Each row is a point. Before rounding, the points of a table are all equally far from one centre. They may lie mostly on one side of it. Write the centre, to within rounding.

Points:
[[-39   9]
 [-49 -29]
 [-41   7]
 [-14  23]
 [-19 -60]]
Centre: [ -7 -19]

Points, 10 rows:
[[  5  -7  -7 -33]
 [-31 -18  -7  -3]
 [  5   7 -24 -47]
 [-18 -17 -56 -30]
 [-19  19 -17  30]
 [-26 -13 -36 -41]
 [  1  16   7 -17]
 [-28  29 -14 -41]
 [-21   1 -19  30]
 [ -3  43 -60  -8]]
Centre: [-14  12 -32  -9]

Points, 14 rows:
[[ -3 -14 -18   4 -14   6  48  -8]
 [ 15  11   7  -5 -20  27  -5 -12]
 [-18 -28 -25  13   5  21   7  -7]
 [-16  -7   4   6 -20  38   4 -26]
 [ -5 -19 -26  -1 -29  -5  20  12]
 [-18 -10 -22 -20 -49  -2  17 -35]
 [ 15 -19 -26   2  -7  -3   6  11]
 [ 10  21  11  25 -18  -1  16 -29]
 [-33  18   6  -3 -38   9  -2  -8]
 [-12  18 -60  -7   1 -14  31 -25]
 [-21  -8 -11  16 -17  27  33  -9]
 [-13  18 -28 -19 -20 -30 -25 -35]
 [  1   2  21   8  10  11   6 -29]
 [-45  30 -18 -18 -29   0  -8 -18]]
Centre: [-11   8 -20  -3  -9  -1   7 -22]

Points:
[[-11  28  12   9 -15 -19  32 -10  31 -10 -30  24]
 [ 23   1  -4  32   4  -2  29 -13   2  -9 -31  29]
 [  0   9  -2 -32  -3 -21  23  -9  30 -20 -28 -22]
 [  4  44  -4  -7   6  16  -6   8 -21   7 -20  18]
 [ 12  17   1   7  18 -28  10  -7  28 -34 -41  34]
 [-19  30  10  -9  15 -18  24  -1  14  -9 -30  55]
 [  4  26 -19 -31  23   2  22  -9  16   6 -48  12]
 [  2  15   7 -22  21 -35 -18 -20 -15  -3 -25   4]
 [ 27   2   7 -25 -19   1  11 -19  19   7   2  28]
 [-19   4 -18  -5  23 -10  19 -20  18 -32 -34  30]
 [ 23   2  -2   9  23 -15  22   7  16 -15 -42  53]
 [  6   8 -33 -22  12  -7  14  -3  -6 -36 -25  31]
 [ 25   0  28   9 -19 -14  40 -10  10 -16 -36  21]
 [ -5  33  13  -4  33   2  18  12   7 -18 -19  56]
 [ 32   5  -5  -2  -2   9  39  16  25  -3 -44  28]
 [  8 -11 -13  -1  30 -12  16  21  17   3 -60  15]
 [ 27  -7  21  30   6  -8 -13  13   1 -17 -37   1]
 [ -8   5 -19  -8 -13  -1  22  19   4 -27  17  19]
 [ -7  -5  24  21  14 -11  26   0  46  -1  -6   8]]
Centre: [  2   5  11  -9   9  -4  11   7   6  -9 -20  13]

Points (25 x 18):
[[ -7  -1  -1   8   7  27  40  -4   6  14  18   0   9  13 -14   6 -22   1]
 [ 14   8 -20   3  -7  29  15 -21  19  13  -8 -30   2  20 -31  26   6   6]
 [ 21   8   7  20  -1  33  20 -15  42  -5 -29 -11  -9  39  -6  13 -18  13]
 [ 21   0   4  -3 -12  31   2 -14  30  14 -14   4   4  39  -5   6  -5   1]
 [ 20  34 -18  37  -5  18  26 -29  11   1 -23   1 -14  15 -11   8  -2  18]
 [-10   7  32  -2  32  23  22 -20  12  -6 -27   0 -23  26   2   1 -13  31]
 [ 24  16   8   4   5  40  40 -22  18   6   3 -26  -2   8 -20  40  -4 -14]
 [-10  52  12  11   7  35   9 -16  14  20 -17 -19 -25  -4 -12  -5  31   2]
 [ 16  10  19  14   5  31  19  -9  25  -4 -39 -14  13  31 -11   3  27   7]
 [-19   9 -17  30   4  38  29 -32  34 -19 -13 -20   3  12 -31  13  -9  -7]
 [ 22  28  -8  18  -5  49  22  -6  26  14   4  -6 -10  39  -2 -26   5  -4]
 [ 12  11 -19 -10 -19  41  34 -25  29  14 -21  -7  -8  28 -15   6 -11  14]
 [ 12  17 -12  -1 -17  44  22 -18  33  25 -11 -13 -12  32   0   4 -20  11]
 [ -1  38 -31  13   8  26  34  -8  24  16 -16 -10  12  28 -12  -5  -3  10]
 [  6   1 -15 -24  17  34  28 -25  27  19 -29  -2  -8  33   9 -16  -2  -3]
 [ 15   2  -4  -3   7  23  36 -21   5  12 -35 -14  16   7  22  14   6  16]
 [ -6  -1   2   7  13  36  10 -20  60  -8  -9 -12 -16  27  14  -9 -10 -12]
 [ 24   3  -6   8  -7  48  26 -38  27   0 -28   6 -20   9   1  20  -3   8]
 [  7  19  -8  18  15   8  36 -11  21   4 -19 -37  -1  23 -20  14  16  13]
 [-12   2  10   9  -1   7  23 -17  41   2 -20 -15   0  26 -17   3  14   0]
 [ 11  21  -1  33 -16  45  34 -35  29  -8 -21   6  -3  25  -4   3 -20   6]
 [  1   6   2  29  13  45  26 -17  39 -19  -4 -15  11  29  -7   0  17   2]
 [  5  17  11   8   8  33  35 -13  39  27 -15  -6   8  19 -12   2 -24 -15]
 [ 16  18  -5  32  17  13  24 -27  23  21 -10 -10  -8  23 -19   4  -3 -12]
 [ 22  18  -5  11  13  29  40 -19  50  -2 -16 -15  14  16  -8   0   2  11]]
Centre: [  5  24   1  -5   5  32  14 -12   2 -20 -16 -21 -11   6  -3  -8 -11  -9]

Points (29 x 24):
[[ 18  -1  21 -18 -15 -24  -3 -29 -10  -1  50 -26 -13  43   8 -16   3 -15
   11  27  11 -15  31   9]
 [ 18  12  10 -40 -15  13 -33  11  21  -2  43  10 -27  -5  -2 -18 -33 -16
    5  31   3 -32  14  25]
 [ 19  -7  18 -25  -8  12 -36   3 -14   9  41  -4   0  -1  -7   8  20 -27
   16   4  11 -40  19  10]
 [ 10 -12  17  -6  14  36  -5 -30 -13  10  53 -17  -6  25   2 -12  -2 -28
   -1  45  23  16  19  13]
 [ 30   0  41  -5   2  19 -21 -17  -4  12  43 -11   5  15   1  -2 -18 -31
   51  35  -5 -16  15   4]
 [ 13   4  33 -37   8   7   2 -30   4  19  38   7 -26  25 -27  14  15 -36
   30   6  20 -29  11  11]
 [  7  -7  22 -34   6 -15   1   0 -10  14  39 -15  20   0 -11  -3 -12 -22
   10  50  19  -5  41  25]
 [  9   6  30  -1  -8   6  -3  -8 -27 -15  43  -4  -4  30 -10  -3  -2  -9
   25  43   2 -40  36   7]
 [ 30  -8  28 -17 -16  15  14  -8   5 -11  28 -15 -15  13 -20  -5   9 -18
   11  40  11 -12  27  14]
 [  4  -2  39 -12   0  30 -15  -7 -21  30  27 -19 -18  -9   5   8 -11 -29
   21  31 -15  -6   8  32]
 [ 19 -16  21  -2 -11  11 -17   6 -28  -2  38 -15 -23  -7  18  -8  -8  -9
    1  10  18 -19  16  -6]
 [ 22   8  35 -28  16  23   1  -2 -19  -4 -14 -12 -13   4  18  14 -16  -2
   11  23  11 -29  50  30]
 [ 35   0  15 -14 -21   6 -24  -9  -1   1  22  17   8  16  14 -12  -6 -21
   34   9  20 -13  34  11]
 [ 12 -13  17  -1  22   8 -44  15 -17   2  25 -23   3  37  -5   2   0 -30
    9  36  11 -12   3  11]
 [  6 -21  18  -8   4  24  -5  -5 -14  -5  38 -16 -20  -9 -20  -6  22 -51
    9  14  29  -5  22   9]
 [ 33 -16  20 -17 -12  13 -16 -28 -30   6  46   1   9  -4  16 -11 -15 -35
   23  27   9 -14  19   3]
 [ 13 -25   6  -2  13 -10   3  -9 -28 -16  26 -13 -12   9 -18 -21 -33  -5
   15  43  16 -17   7  -5]
 [  6  11  23  -3   0  21 -22  -6 -32   4  54 -37 -18  25  -2  -5  -5 -35
   28  17  20 -29  34  23]
 [ 24  10  42 -25 -16  18 -20 -28 -18   2  20 -20  -8  24 -10   8   3  -9
   -2   8  -6 -18  14  29]
 [ -1  15  49 -16  17  10 -27 -45 -33  -7  26 -25   1  24  -5  14 -22  -3
   41  12   6 -22  16   4]
 [  9  -7  29 -13   0  27 -31  -3   0  19  29  22  -4  22  -3   1  -8  -9
   -2  11  15 -11  11 -15]
 [ 12 -13  21 -26   1  -7  -3  -5 -19  22  26 -35  -8  22  -3   1 -39 -42
    3  28   7 -22  40   2]
 [ 30 -12  16 -30   8  -2 -21 -19 -19  18  27   1 -10  28  -7  -8 -29 -11
   18   4  31 -25  14   1]
 [ 19  -5  34 -12   7  29 -21  10   9 -18  22 -17 -11  15   2 -15   2 -60
   -1  -7   2   5  31  22]
 [ 10  -2  32 -22  -8  12 -21 -21 -30  11  18 -31   4  27  -7   1 -14 -10
   12  26   7  -2  14  -4]
 [ -2  12  43 -20  -7  -5   0 -20 -26  21  33 -40 -17  37   7   7  -3 -35
   13 -15  14 -21  15  18]
 [ 17  -5  25   4   5  12  -9 -37 -31   0  29 -16 -15  21 -10  23 -28 -27
  -11  27  31 -43  22 -23]
 [ 36  -7  43 -27  -3  21 -19 -16   8  -8  20  -1  13  25  18  -1 -11  -3
    4  42  28 -24  24   4]
 [  3   0  -7   6 -12  25  -7 -14 -42 -10  17   4   7  -7  13   1   9 -18
    9 -20  16 -12  28  19]]
Centre: [ -7  32   5  -6  31   2   0 -29  15  -8  19 -12   2  -2  17  -9 -11 -34
   2  17   9 -33   5  12]
